Each wall is flat, endless, passes through zero and stands at right angles to its row. A trip goes straight from one point to another. Which walls does it cross, in order?

Walls:
(1): [-24  14]
(2): [-11  49]
(3): [14 66]
(4): [-20  47]
(5): [-27   3]
Trips:
[-71 -18] to [27 53] => 2, 3, 5
[-17  10] to [-52   4] => 3
[-22  21] to [-13  32] => none
[  0 -24] to [-12 -30] => 5
[26 21] to [-4 17] => 1, 5
[ 25 -49] to [-27 -41] => 5, 1
[36 51] to [-30 -20] => 1, 5, 3, 2, 4
[-2 15] to [-17  30] => none

Walls:
(1): [ 11 -14  -3   4  41  28]
(2): [-15  20 -26   8 -41  38]
(3): [  2 -39  34 -49   8   6]
(4): [ -1 -52  10 -19   4 -18]
(5): [  0  -7 -33  36  12  -5]
(6): [11 -4 11 60 48 22]
Trips:
[  1  28  21 -55  -2  21] to [ 41 -58 -31 -19 -13 -48] => 4, 2, 5
[-24  53  36  52 -35 -56] to [ -6 -46   9  28  22  10] => 2, 4, 1, 3
[ 18 -11  -4  -1 -65  40] to [ -7  -2 -17 -20 -17 -38] => 4, 2
[-11  16 -17  55   9  15] to [-19  13 -11  75 -25 -15] => 1
[ -7 -43  36  -2   5   4] to [-34 -18 -24   2  15 -26] => 5, 6, 1, 3
[ 22  12 -20  24 -27 -12] to [ 30 -56  33   2 -61  15] => 4, 5, 3

Walls:
(1): [  0 -41 -10  21  63   7  24  16  16  30 -19]
(2): [ 16  38 -62   5  17 -24  22 -24  25  15  59]
(3): [ 21 -13  24  14  11   1  30 -34  26  14  23]
Trips:
[ 30 -36 -48  51  21 -11  55 -16   7 -36 -47] to [ 20  43 -30   0 -27  22  15 -40 -33 -37   7] => 1, 3
[-19  -6  -1 -14  64 -29  26 -15  18 -13 -16] to [ 48 -15  -6  68  16 -40 -55  21  53   4 -19] => none
[  1  41 -31  10  39  -2  18  48 -19   9  24] to [ 10   9 -17 -42  40 -16  14 -28 -19  14 -21] => 3
[-14  -5 -53  22 -25  -9  39  -8 -25  25  95] to [ -6   2  20 -15   1  11  17  68  -4  78 -39] => 1, 3, 2
[-28 -10  14   8  14  10 -23  25 -17  -3   8] to [ 23  42 -25 -30 -17 -47  65 -12  19 -25 -29] => 1, 2, 3
[ 36   7   6  18  28  -6  22  20  12  -3 -19] to [ 18   1  21  -4  24  -4  -2  47 -19  -1 -10] => 2, 3
[-22  13  43   5  -1  33 -31  31 -22  14 -25] to [ 34   3 -12 -23 -40 -11   7 -35  -4   4 -10] => 3, 2
[  3 -20 -14 -66  27  -8  31   0  -7  -3 -23] to [ 18 -19 -16  -8 -19  -3  46  45   7  19 -25] => none
[ 54   5 -43  31 -32  42  22 -77  27 -34  35] to [-33 -40  89   4 -35 -28   7  -4   5  12  26] => 2
[-32 -15   5 -16   9 -18  -9  23   0   7  -3] to [ 18 -60 -13   1  -4  22  17  15 -38 -44 -20] => none
[ 16   3  28  18 -17  10   9  14  33  32   4] to [ -3  -2  -7 -10  22  34  17 -45 -18 -15  48] => 2, 1

Walls:
(1): [-22  50 -17 -43   0 -23 -17  -4  32 -15  -7  78 -12 -45 -29 -14  -6 -58]
(2): [ 39  51   6  17 -66  -8 -24   4  24 -34  25  51   2  -5  48  40 -10   3]
(3): [ 64  13  -9   9  -9 -27 -14 -12  -1   3  21  33  11 -11  16 -47   3 -29]
(4): [ 12   8 -12  10   6  45  58   1  -6 -37 -30   5 -20 -10  47  23  24  42]
(5): [ 68  19 -11  32 -24 -35 -13 -40  -1  51 -17   7 -28  29 -40 -15  -5 -15]
(6): [ 32 -30 -17 -32  -3  24 -33  -1 -15  -1  12 -49  71  25   2   1  29  51]
Trips:
[-50  65  22 -43 -30  -4 -40 -17  45  19   0  18  -7  22 -39  19  29  42] to [  0   2  11 -42 -14  64 -28 -78   7   8 -30 -19 -30  52  41  24 -10  19] => 4, 1
[-35  34  19 -42  47  -6  43  21 -30  61  30 -15   4  48 -42  62  29  53] to [ 19 -22  95  31  -8 -16  12 -22 -10 -39 -10  29 -35  58   3  68 -10 -11] => 6, 5, 2
[ -9  12  52  18  37  -2 -25  19  -3 -11  52 -14 -18  37  30   5  -6  -3] to [  6  60 -14   2  22  22  67   7   6  33  -4 -11  32  18  22  -1   4  16] => 4, 6, 2
[ 15  11  23  -8   4  -3 -22 -12  -4   1  24  38 -24 -26 -16   1  -6   5] to [ 79  27 -12  27   2  21  -7   0  -3 -26   4 -38 -17  -7 -41 -14   8   1] => 6, 4, 1

Walls:
(1): [-19  -7 -47 -34 -38  21  -2  37 -31 -26  -4 -11 -33  31  -6   7 -15  22
 -23   3  29 -38  -2  18  16  19  12  -7 -25   7  28 -12]
(2): [  0   6  24   6  -5  -2  39 -36 -43 -17   0 -79 -26  40 -47   8   3 -41
 -54  -7 -46  12  -6 -38  26  28  -7 -14  58  47 -20  22]
(3): [  3   7 -21 -68  29  20   2  64 -22  43 -11  10 -16  26 -35  16 -15 -25
   6  10  -9   1 -30  -5 -12  -5 -18 -11 -11  30  24   9]
(4): [-28 -24  73 -37   7  18  25  22   9   9 -31 -14  11  21 -33  60 -25  26
 -35  20  18  -6 -24 -19   3  22  28 -70 -52 -30  14   7]
(5): [ 15 -11  20  16 -17  12 -23 -24  -5   7  18 -20 -27   2 -13 -27  45   0
 -56 -30   4   4   7  39   7 -38  13  53 -40 -37 -40  39]
(6): [ 40  11  23  29 -21  30   9  -5  13 -22 -23   2  33  41 -42  18 -32 -14
   0  25  26  -9 -43  -9 -11  11 -18  -6  30  57 -24   1]
Trips:
[-35   1 -27   4  48 -16 -10 -39 -29 -11  16 -44 -14  26  -6 -10   4  48
 -28  -1 -31  -3 -13   2 -12  32 -24 -15  39 -38  13 -19] to [ 27 -21   8 -37 -52 -17 -40  -2   8  20 -36  26 -20  50  -2  15 -12 -53
  -7 -45   7 -12 -19 -27  26 -13   4  -3  -1 -46  54 -95] => 4, 3, 2
[ 30 -21 -20   7 -13  -5  59  -4 -29   0  10 -41   4  32  21  21  10  38
  -2  36  19  -3 -46  26   5 -27  20  25  19  -4 -27 -64] to [  4  25  36   7  25  12  28  48 -43  11  16   0  56   1   7  29  46  -1
  -6  13 -50  17 -39   7 -51  11 -10   4  30 -42  42  33] => 4, 5, 3, 1, 6
[-43  10 -14 -14  28  14  14  27  12 -47 -18   9 -88  -1   7 -29  -3 -18
 -14  47  -6 -35  65  26  -6  12 -52  -8  10  15  71 -34] to [-10   6  14  -8  15  38 -24   3 -25  11  55 -25   8 -11 -34 -10   6 -26
 -36 -18 -16  16   4   0 -44  62  45   1  -5  19   4  -8] => 2, 4, 5
[ 70 -28  28 -54 -16  30  62  -3   3  16   2  35 -21   8  28   6  17  -3
 -43  -2 -14  -1  13   1 -27 -31  15  12  34  27  32  24] to [ 41   4  47  60 -17  20  35 -26   8 -20 -21  13  10  25  10   7 -15  -6
 -25  15   7 -37   1 -19  31 -32 -12  -9 -20   7  34  34] => 3
[  1  18  -6  23  11  -5   3  64 -21   5  -5  14  26 -47  40 -22   5 -19
  66  -6 -41 -14  21 -14  11  -4  38  18  -7 -46  14  11] to [-22  20  20   5  26  -2 -14 -12  41   5 -13  53 -16 -35  22   9 -26  51
   2  17  -2  31 -12  28 -24 -40  14  -6  19 -22  -5 -32] => 4

Walls:
(1): [ 24 -95 -35  12   7   8 -11   7  25 -17  -9 -24   0   6  16 -40  26 -53
 -57  10  20 -23 -13  19   4 -33 -11   0  30  -2 -21   9  12 -14   7 -41
   4 -32 -15   2 -21  29  54  17  16  33  10 -26]
(2): [ 24 -37   8   6  46  16   9 -17  27 -48 -15 -31 -55  26  -7 -32 -25  -2
  -1 -20  -7  24 -19  50  10  -5  -1  21 -11   9 -11 -36  12  46  14  31
   2 -31 -14  13   1 -31  11  40  11  25   1 -44]
(3): [-15 -19  -2  29  11 -11  13   3  53  16 -33 -20  20   0  14  -4  -1 -10
 -37  32   2  10   9  18   2 -30  11  16  10 -29  -4 -42  -4  44 -36 -32
  61   9  19  22  36  16  -3  20 -20  24   7 -19]
(4): [ -3 -10  -1  56   3  29 -40  -8 -19  20 -30  16   6 -41  23 -20 -16 -19
 -16  41  16 -17  19 -34  12 -15  -8  -4   7  24  18  41   0 -11  62 -14
  24  10  17  -1 -13  68  15 -27 -47   2  21  17]
Trips:
[ -1 -13  27 -20   3  15   1   6  27 -12  -2  11 -11   8  50  16 -10  27
 -18   8  -2   8 -11  25 -28  -9  25  -5  34  19  21 -18 -13  21  16 -11
 -57  -5 -40  17  16 -22  20 -36 -32 -47 -32 -14] to [ 12  59 -11  41 -27 -24  -9 -31  -7  21   7  -8   2 -19 -19  22  22  12
  23   9  20  20 -13 -10  19 -12   9  47  65 -15 -14  -9  -8 -34  41  -6
  61  18  16   4 -25  53  10  36  -4  17  -2 -23] => 3, 4, 2
[ 12  29  -1  39   2  43  33  51 -45  -7  16 -24 -40  51  -7 -13 -22  -4
 -10  15  -2 -10  -3  23  15 -10 -13 -39 -20  -2   1  -9  35 -18  51 -25
 -23  27 -45  10   9  16  38 -43 -14  17 -19  65] to [ 10  32  31  16  18  21  -6 -30  14   6  52 -41  -1 -15 -22  18  16 -24
  -7  17  26 -21  34  45  10  12  -3  34  56  23  19 -17   4  -5  13 -29
 -21  16 -33   1  -8  -3  20  -3   5 -33  11 -35] => 2
[-19 -15 -15  61   1 -15  37 -13  -3  -2  40 -25  -7 -20  28  -3   8  -4
  18 -11  -5  12  29 -11  34  27  15  12  15 -35 -22  20 -33  19  -9  15
  11 -17  13 -31 -57 -20  17 -34 -21   5 -35   2] to [ -7 -13  19 -31 -18 -13  -6  23  10  28  -8 -22  15  -4   7  20  29  18
  42  18  -1 -57 -14  -1 -67 -30  21  54  14 -21 -27   1 -57 -23  10  29
 -19 -17  46  35  17 -37   4 -14 -37   6  22 -13] => 1, 3, 4
[  5  34  13  27 -31 -19 -22 -33  -5  11  -5  54  18  45 -19 -19  13   9
  25  24 -31 -10  33 -14  23   8 -29  -4  24  54  -7  -1   4 -34  -2 -13
  33 -12  -2 -31 -21 -30 -12 -20  53  28  34  -6] to [ 64 -35  20  14   8  36  -4 -20  12  14  -8 -21  -8  33   0   6  28  37
 -39  16 -19  15  24 -17  14  -5  40  47  24 -25 -42  23   2 -22 -20  14
  -5 -36  15  -6 -19   3  47  29 -46  -2   4 -19] => 1, 2, 3
[ 20  -3 -33  48   5  12  23 -44  28  16 -63   6 -22  52 -38  33  18 -19
  23  -6 -14 -22  -4   6  28  14 -10  69  17   2  -9  25   6   5 -57  -9
  15  -9  11  27  10  -6  -5  48  -1 -15 -19   1] to [-17 -47  15  -7  40   1  -2  16   4  -7 -10 -26  -1 -22 -13 -27  12  32
  -1   2   7  23 -26 -35  36  25  -2  12   7  -6  18  -6  28 -38   7  11
  -7  58  -4  -7 -18 -20   8   6  25 -27   0  15] => 3
[ 25  28  35  35 -31 -55 -23  30  11  34  25  10 -22  38   4  37 -33  12
 -14  -8  24  -5  -5  18  33 -10  27  31   5 -26  10  29  22 -41 -58   8
 -32  27  16 -56 -13  14 -39  39 -12  13  27  -6] to [ 22 -26 -17  23  17   0 -12  26 -11  16 -15  13  30 -35 -49  -5 -15  15
 -23 -29  27  10  -1 -29   9 -32  48 -20  18 -17 -31 -16  21 -31 -39   6
 -15   5  -3 -10 -31   0  13  44 -15  -5 -14 -21] => 3, 1
[  2 -26  17 -15   6  12  19   4   6  23  -8  -6  22 -21   3  -9  33 -11
  56 -15   5  42 -11 -17   6 -30 -50  23  32 -23  -3  36  -5 -42   7  18
  22   2  16  60  -4 -35  33  37   6  16 -10 -18] to [ 47  37   6 -15 -31   3  15  10  23  -4  29 -29   1   8 -35   1 -18  12
  55 -50 -13 -44  20 -35 -29 -46  -9 -16  13  23  24 -57 -48  42 -42 -44
 -22  -1  25  54   6   8   3  30 -27 -22   5  38] => 1, 2
[-53  27  13  35 -17  -9 -11 -27 -28  -5   7 -31  40 -53  51  10  19  -7
  38 -27 -23 -20  34  35  26   1  -9   3 -23  37   7  18  34  -3  -6  -6
   9  16  15  19 -47 -24  24  13  20 -17 -33  -4] to [ 23   0  18   8  49  34  34  19  31  19  18   9   3   8  23 -16  74  -5
  -9   5   6  23 -15 -31   9   5  37 -13  16   4 -33 -30  17  17  12 -24
 -47   2  -2 -21  23 -10 -41 -16  -3  -4  20   6] => 4, 3, 1, 2

Walls:
(1): [-24  65  57  47   0  43 -16  16 -47 -52  -9  13  27 -17 -52  32  -4  -1
 -51   2  -5  23 -25  -1   3 -74 -10  21  18 -28 -26  19  -2  24 -34 -35
   1  -9 -28 -54  10  20  22  13   9   5  12   8]
(2): [  8  47   9 -14  17  14  13  -1 -37 -28 -24  55  15  11  -9  30   0 -95
 -37   9  52  44  50   9   2  34   0  18 -18  23 -55  -5 -14   8  27  13
 -26 -23 -25 -19  30  49   7  26   6  -6   6   7]
(3): [-38 -19  23  23  20 -60 -12 -30 -57  11  68  24 -37 -24   2  20  19 -24
   0 -61  49 -22 -42  -2  -5  -8 -13 -65 -28   8  10 -39   6   7  49 -14
 -24 -61  -4 -13  18  28 -30   3   5  33  14 -10]
(4): [  5  23  -8   1  -6 -38  20   1 -37 -18 -40  23  -3  26 -24 -16 -36   2
  16  17  -2 -15 -37  -4 -44  29  -9  -9 -17   4 -51  -3  -1 -17  20 -15
  -6 -16  34  -6  70 -20  11 -33 -52 -28  -3  -6]
(5): [-33 -41  41  31   1  15 -22 -20   8 -22 -23 -28  -7 -47  20  14  10  15
  27  -1  -2  -8  13  25  -1   8  64 -59 -19  -6 -19  37  -3  11 -22   1
 -60  37  -8 -40 -35  14  25  23  50  -1 -20 -40]
(6): [ -3  20  19 -15 -62  56  14  40 -22  15  57 -23 -56 -17 -44 -13 -30   3
 -16  38 -14 -33  -6 -16 -25  32  35   1 -68  12  38 -33 -37   7  58   0
 -14  35  -6  21  38  -5 -72 -25  45 -86 -10  31]
(7): [ 72 -59 -41  47 -18 -11  20 -34  20   9  29   6  30 -13  33 -36  24   4
 -34  39 -15  13  43  20  26   1 -30  31   0 -27 -11  22  -1   3  14  39
 -18 -27 -35  28 -38 -21 -22   2 -15 -19  11  33]
(8): [ 14 -16  22  46 -17   4  16  -8  23 -36   5  -8  41  -1 -14 -16  11   7
 -38  25 -20 -32  37 -17 -18  19   3 -13  39   1  16  39 -22  16  21  54
 -22 -17  25 -26  18  -9  40 -64 -12 -20 -18  36]
(9): [ -5 -31  40  28  -9  72 -29  -8 -13  12  58 -11  25  17 -35 -33  27  -5
 -25  -8   2  26 -26   1 -13   5 -18   3  -6  31 -24  57  11   4 -45  18
   6   0 -14  11 -29 -17 -54 -31   1  45  11  50]
(10): [ 42  -3 -17  47  14  55 -13 -33  21  51  35  33  -7 -10 -25 -22 -16  -7
 -46   4  -1  -1  32  40 -12 -26  -6  -2  -6 -20  -6  -9  22   9  50   9
 -34   7  -3  20 -18  46  35  -7   5  -1 -36 -16]
Trips:
[ 24 -40  49  37 -14 -24 -10  -1 -11  21 -31 -14  -9 -46 -10 -21  18  19
  -3   3  33 -12   2  60  -7 -32 -23   3 -48 -24 -20   5   4 -32  26   3
  33  33 -28  37  -1  10   8   3 -22 -32  -8 -15] to [-52   1 -23 -42   8  17 -71 -34  -6  16 -30 -16 -11  32  30 -33  -4  -4
  43 -15  38 -41  -8  -3  31  27 -62 -26  34 -25 -10 -16  78  21   3 -34
  32  25   5  19  -1  -3  46 -75   4  45  40   9] => 6, 9, 7, 5, 10
[ 19 -10  45  18 -18 -28  41   4  -3   4  21  -8 -14  15 -20  41 -14  13
 -40 -34 -45 -40 -52  -2   6 -31  12 -16  25  -5 -15 -13  33   5   6 -30
  45  21 -17  -9 -45   8  19   1  14 -22   9  -1] to [-14  -3 -12 -27  26  -6 -13  -8  28  13  39  21 -24 -15   4  37 -10  22
  39  19  38 -44   6  15  28 -33  22 -13 -14   6  33   8  -2  48   6 -10
  24   5 -54   1  62 -32 -42  27   0 -17  19   4] => 10, 5, 1
[ 25   8  -9 -12  56 -32  50  -1  56  18  45   2  -8  10  35  -8 -13 -44
  47 -28 -11   2  26   9  21 -26 -14   0  -1 -54 -35   2   6  -2 -53  46
  23 -51  -9  37 -18 -41 -28 -16  13  22  29  14] to [ 39  17   8  21  58  13  43 -36 -42 -40 -36  12   4   0  -4 -23  16  -3
  11 -30  13  21 -69  -8  34 -13 -11 -28   5 -18  -2 -19  42  25  -8 -14
 -25 -11  26 -12  16 -48 -50  43 -46  15  22  40] => 4, 1, 2
[-13  22  28  18  55 -24 -61   7   1 -60  -6 -39  -7 -31  31  -7 -18 -44
  -5   3   0  -3  -6  10   2   6  -5 -39 -18  -4   5  -6   3 -27   9 -18
 -26   3  13 -15  -4  13 -11  32 -32  27 -10   7] to [ -4  11 -10   2  23  26 -29 -25  -1 -16   1  -2 -36  25  36 -34 -26 -50
 -37 -14  20  -7 -39  15 -18   6   0  -9  23  -6 -17 -26 -34 -22 -38   9
  40   6  -1 -35  18  52  23  29  36  25 -29  14] => 4, 10, 9
[ 36  -2  16  -5  29  -1 -17 -10 -11 -17 -19  27  25 -15   1  10  31   1
 -31 -10  19  25  26  37  -8  45 -22  43  20  12 -50  16  -1  -6  15  19
  41 -21 -17  -6 -10 -25   2 -14  46  -3 -13  29] to [ 14  15   6   1 -23  14  26  19  57 -49 -32 -43   0  22  23   2 -33 -33
  23 -49 -16  -4 -36  33   6  19  29  52  -7 -30   7  -3 -14 -18 -19   4
 -19 -39   7 -11  15  13  55  44 -25  -9 -30 -63] => 4, 9, 10, 5, 7, 8
[ -4   7 -11  -2 -25 -41  -2  -8  -6   2 -33  47 -12 -16  10  27 -55  -5
   3  50  -9  30 -21  -9 -14  29 -23  37 -40  14  -6   3 -40 -10 -57   8
 -24 -45  -2 -10  19  27  14 -25  10  66  53   0] to [-43 -12 -38 -30  26 -19 -34   5 -39 -39 -40 -14   2   2 -66 -44   9  -9
 -32  30  24  -8   0 -34  35  33  29  64   6   9 -47  41  -1  25  -3  -1
 -18  40  -9  -1 -13  31  32  30   6  -2  -3  14] => 3, 5, 9, 8
[ 24  -9   4 -25  10  -2 -14  -9  23 -23 -15  18  37 -19  10 -14  -6 -11
 -28  21 -44  20   0  37 -63  -9  50  15   9  15  -7  30  47 -17  13  -8
  51 -32 -34  11  18  -1  26   4 -54  -2  20  -1] to [-35 -36 -19 -32  -4  55 -14  25  16  -1 -13  41 -23  10   1 -10 -11   5
  36  37   9  15 -40   2  -1  -4 -25  50  68  16  -7  23  -4 -14  50  40
 -16 -16 -30  -4  -1 -14  33 -30 -37 -27  27  22] => 1
